Rows are points. A path goes straight from each point to the next, and from the last back to the first. The post is the endless flat space through its rows: a point in 2 columns, a line in 3, a plane in 4, and so on, so that a path can go around it. How many times does the path go around the post? Going back the other way cancels.

Post:
[[-10  -4]]
Path, 26 rows:
[[ 32 -18]
 [ 51  21]
 [ 11 -19]
 [-61 -30]
 [-56  13]
 [-10  14]
 [ 48 -11]
 [ 22  -1]
 [ 50 -18]
 [-27 -46]
 [-45  -9]
 [-63   1]
 [-37 -14]
 [-32   5]
 [ -6  44]
 [ 16 -12]
 [  2 -61]
 [ 12 -69]
 [ 48 -20]
 [ 34 -27]
 [-11 -36]
 [-60  15]
 [-20  52]
 [-45  36]
 [-31  22]
 [ 49  27]]
Times around: 3

Post:
[[ 13 -36  25  42]
 [ 24 -18  15  11]
 [-28  43  11 -40]]
Path:
[[ 31  -5  27  13]
 [ 43 -28  39  17]
 [ 74 -62  23  15]
 [ -9 -70  -4  34]
 [ -9  17  14  20]
 [ 68 -16  34  33]
 [-76  17  75  -9]
 [-46  -7   6  11]
 [-42  18 -16  26]
 [-86 -33  28  34]
 [ 26 -32  48  10]
 [-15  25  46  19]
 [-21 -12  59   6]
 [ 61 -40   3 -22]
 [-39  17   8  -5]
 [ 48  16 -22 -33]
 [ -4   6 -10 -35]
 [ 17  34 -14  19]
 [ -6  53  38 -28]
 [  8 -73  45  32]
 [-44  24   2 -22]
 [ 42  -7  -7   4]
 [ 32  17  39   4]
 [ 25   6  55  73]]
Times around: 3

Post (8 x 9):
[[ -3   0  -5 -40 -47 -27  -2 -74 -86]
 [ 15  10   8 -19 -18   0 -30 -81 -32]
 [ 20   6  23   0 -55 -36 -44   1  19]
 [  7  13  27   3 -17 -23   5  47  -6]
 [-48  -1   4   8  39 -17 -38 -22  44]
 [ 13  -2 -14 -11 -18 -18 -28  24 -26]
 [-19 -51  34   9 -54  28   6  22 -20]
 [  9  48 -63 -12  33 -23  18  17  -9]]
Path:
[[ 16   4 -31 -41  -6 -50 -77   0  13]
 [  4  71 -28 -28 -21 -35   9 -47   2]
 [-28   9  64  17 -19   6 -39  30 -50]
 [ 52  13  43   9 -12 -45 -45 -57 -47]
 [ -7 -43 -18  -7 -58 -55 -25 -11  23]
 [ -2  31 -36 -50  20 -44 -18 -65 -24]
 [ -9  22  -9  -2  60   2   5  67  17]
 [ -1  62   8  16 -26  62  58  17  29]
 [-29  15  -5  30  24  12 -19 -10 -51]
 [ 13  -6 -34  10  -8 -37 -42  19  18]
 [ 18 -19   6 -25 -39 -22  -3 -30 -29]
 [-48   7  37 -45 -24 -20   3  -4   2]
 [-24  67 -90 -32  19  17  28  12 -36]
 [-28  55  86  -8  52 -15 -21 -10 -36]
 [-84   3  21 -36  31 -25 -41 -20  -4]
 [ 24  60 -51  14 -27 -11  -8  10 -41]
 [-14 -32  36  46 -38  -5  -2 -41 -14]
 [ -6 -32  58  -6  -2 -17 -15 -73  34]
 [ 44  22  51 -39 -72 -51 -13  10  30]
 [  2 -32  36  -1   7 -11  25   6  17]
 [ 29  35  19  -8 -22 -39  56 -81 -31]
 [-37 -43  54 -23 -12 -10  41  84  24]
 [-57   2   0 -48   0 -52  -8 -29 -65]
 [  3  23  52 -19 -78 -43 -19 -71 -38]
 [ 27  14  14  23 -24 -64 -35  21 -37]
 [ 25 -17  -2  10  -3 -26  46  15   6]]
Times around: 4

Post, 13 rows:
[[-24  12 -23  26 -10   0 -17 -49  10  -5  22   5  12  -2]
 [ 63   7  28  22   7  -1  19  45   5  41  26 -35   4 -36]
 [ 12  21  -1  26   0  -3  49  -3 -32   1  21  12   0 -39]
 [-34 -11   8  -1   4  11  -2 -27  18  -3  25  46  39  13]
 [ 18   4  29  18  56 -36  33  24   0  28  48 -24  -4 -48]
 [-24  11 -16 -50  -7   3  -1  -2 -19   7   5  11   5  46]
 [-10  19   0  33  18 -52  15  48 -20 -14  25 -10  25 -59]
 [-38   5 -26 -38   0  24   6 -28  33   8 -28  14  16  28]
 [-68  -6 -16  36 -51  -1 -26 -31  13  24 -28  27  29  55]
 [-27  48  17   1   5  23 -10   6  31  11 -15  24  19  40]
 [ 29  -4   0  29  22 -43   9  27   9 -14  20   8 -35 -31]
 [  8   5  -6  37  38 -53   1 -12 -38 -14 -20  20  34 -65]
 [-53  30  31 -48  -9   6 -34  -1  30  20  -6 -12 -12   4]]
Path, 26 rows:
[[-42  52  38 -83  50 -12 -27  80  28  20   7 -62  -3 -20]
 [-48  95  27  37  22  11  32 -18 -57  20  28   6  14 -39]
 [ -4  29 -12  -6 -22  75  15 -42 -20  34  -8 -28  60  10]
 [-35  31  36  -4 -48  13   4  19  44  18  -2  -4 -67  36]
 [-39   4 -50  30 -51 -34 -10 -19 -20  12 -90  11  40  -8]
 [ 27   0 -78  20 -48 -12 -26 -89 -22  20  27 -21  -9 -28]
 [-13  14  28  10   9  -1   2  18 -27 -13  64  12  13 -64]
 [-12  67  55 -34  32   8  -9  43  16 -36  20 -36 -25 -54]
 [  2  18 -41 -91   3  10  69   2 -33   3 -18 -40   2  15]
 [  5 -67 -13 -38  57 -41  19  -9 -33   5 -16  15  33   8]
 [-41  23 -15  46 -35 -19 -13 -19  15  30  -9  -3  20  63]
 [-30 -28 -42  58   8 -62  27 -46 -19  -5  26  72  51  -6]
 [ 17  -3 -15  39   8   6  36 -30 -32   4  56  59   0  16]
 [ 13 -39   3 -38  32  29  48   5 -33  21  14  13  37  13]
 [  4  -4  16 -29  -8  45  35 -13  40  -9  -4   5 -52  37]
 [-33   1  15  11   1 -17   6   4  30  11 -14  31  33  -5]
 [ 14  12 -19  41 -24 -12  -1 -30 -11  18   7  16 -14  -7]
 [-53 -22  28   7  25 -25  11 -10  33  11 -30  75  40  -5]
 [ -4  74   8  45 -17  -3  24   2   3  40  66  -9 -10 -12]
 [-57  -7  24  26  37 -58   2  42 -38   5  64  34  50 -11]
 [ 13  26  36  20   9  10   5  16 -40  27 -10  -4  23   1]
 [-43   2  -5  36  33 -36 -20 -12   8 -32 -10  27  86 -41]
 [-44  24  70  36   9 -16  -4  45  42 -20  43  27  63 -24]
 [-10  22  -6   4   2 -42 -17 -14  18  36 -29  -1  14  19]
 [  5  32  32  34  -3 -57 -42  20 -54  -4 -11  36   3 -43]
 [ 17  45  21  36  61  16 -17  -4  39   3 -10   4  48 -57]]
Times around: 4

Post, 17 rows:
[[-11  36   7 -39 -24  -3  14  12  22  -5  -4  18 -24   5 -32 -16   5  -5]
 [  1 -25  22 -13 -35  31 -17  27   4 -20  52   0  15   2  18  -3  11   7]
 [-52  12 -11  21 -24  -3  -7  28  22   1 -10 -41 -18  33  33 -21  18 -15]
 [ 29  -7 -14 -13  24  -5  -9  38  14  -2  54   1  10  -7  -9  25 -18 -17]
 [-18  14 -21 -13 -21  10 -15 -23   4  22   2 -14 -33  -5  -9 -37   6  21]
 [ 25  26  19  34  18  14 -15 -21 -31  12 -10   3 -39  -2   0   6  -8  -3]
 [ 18 -15  -3  35   3   9   9 -41  28  16 -10  15 -27 -20  11  10  22 -16]
 [ 25 -13  -6   3 -11 -29  23 -12 -10 -18  -9  10 -27   3   5 -18  14   8]
 [ 25   1  35   5  38 -16  19  17  23   7  21 -12   3   9  23 -13  -7  17]
 [ 24   2   4  12 -57  14  15  -6   7  -2  -7  29 -28  59   4  35  25  -5]
 [  9  -2 -17   0 -13  18 -58   2 -14   3 -15 -15 -72 -10  34 -26   0 -17]
 [-14  25 -12 -26  28  13 -17  16  -4 -15   3  43   2  11  34  28  25 -37]
 [-25  -7   8  31   3 -48   5 -25  63 -26 -28   0  39  17  24 -18  23  49]
 [ 23  -8 -25  24  -5   9 -37   5 -18  15  -5 -12 -15 -12   5 -26  44  12]
 [-13  -5  32  -9   7   7 -52   0 -42  45   0   9 -18  12 -23 -46 -10   2]
 [-11  17 -29  35  48 -14  17  -1  12 -31 -35 -29 -30  17 -16  -8  20  30]
 [  7   7 -16  27 -33  15   0   9   7 -10  33  22 -16  14  -9 -11  24  -2]]
Path:
[[-15 -44 -13 -41   4  20 -36  36 -25 -28  -1   6 -35  35  19  17  39 -11]
 [ 29  -6 -51 -16 -38  11  11  50 -16 -14 -25 -13 -68  49  -6   4  56  34]
 [ -6   9 -45  18  -2 -64  28  27 -13   4 -31 -16 -59  15 -27 -12 -37 -14]
 [ 11  -7 -54  33  23  36 -44  -3 -24  -1 -11 -12 -55 -23   9 -16  21 -15]
 [-13   6   8  -8 -24 -12  48 -32  12 -60  27 -13 -15 -27  12 -59  -8  42]
 [ 37  36  48   7 -16   9 -25  36 -41  -5  15  26   3  46 -37  -2   7   0]
 [  4 -32  -4 -27   5   0 -76  60 -54  -9  68  -9 -24  10  57  -7 -14 -62]
 [ 33  43  14  53 -39  18 -44 -33  38  31 -20  25 -57 -22 -72  20 -18  37]
 [-42  20 -24  14  -6  28 -17  -9  -9  62 -39  31  33   6  -2   6  90 -16]
 [ 22 -49 -20 -34 -25  51 -23  46 -45  32  30 -24 -11  28  16  -8  29 -12]
 [ 30  26   2 -11  54  56 -24  -9 -11  44  36  31   7 -20  21  16  30 -49]
 [ 33  36   4 -14  61  17  40  15  22  -8  95  10 -25 -50  14  -9   5 -28]
 [ 15  18  29   6  -6  21   2  74  -6  15  37   7 -26  46 -42  -7  35   3]
 [ -6  21 -11  50  16  35 -15 -40  63   1 -17  30 -16 -30  31  21  38  33]
 [-27 -36   4   0 -49  15 -51   1  42  32  -8 -24   6 -13 -27 -36   7  25]
 [-19 -18  18   9 -19  22 -16  59   9  12  43 -20  14   8 -42 -28   3 -13]
 [  4  -3 -25  24  12 -30  29  -2   3 -27  17 -32 -20  13 -38 -12 -21  21]
 [-10   5 -12 -48  -8  26 -20   7 -25 -13  43  30 -66  41 -26 -40 -13   8]
 [ 26  23 -19   1  18   8  -7  49 -14 -12  13 -26 -10  24   3  -5  40  36]
 [ -9   0  -7 -12   1 -10 -16  -7   4 -14  -5  21  -5   2  20 -13   0  49]
 [  4  -4 -82 -36 -45  34  27  -3  18   0  19  36 -53  10  19 -27  33  -4]
 [ 35  65  -2  16 -32   1  27   6 -21  43  -4  14 -22  66  19  24  25 -26]
 [  1  21   9 -29   5  49 -81   5 -34   5   6 -37 -21  19  25 -25  18  35]
 [ -4  -5   3  16   8 -24  11 -10  54  -3  14  17   7   3  31  31  10 -19]
 [ -7 -23 -28 -53   1  -3 -20  21  32 -24  14   2 -35   3  47 -25  12  20]
 [ 23  32  42  33  23   9  22  11 -14  45   9  12  -8  38  37  19  -2 -21]
 [  4 -15  21  31  13 -16  15  30 -29  -9  11   1  19  -5  -3   6  -9 -31]
 [  9 -11   9  16   3  -4  17 -35  13 -20   6 -50  50 -40 -13  14   8  53]
 [ 36   8 -33   7  11 -18 -75 -21  -1 -11 -26  -6   2 -11  19  20  30  22]]
Times around: 5
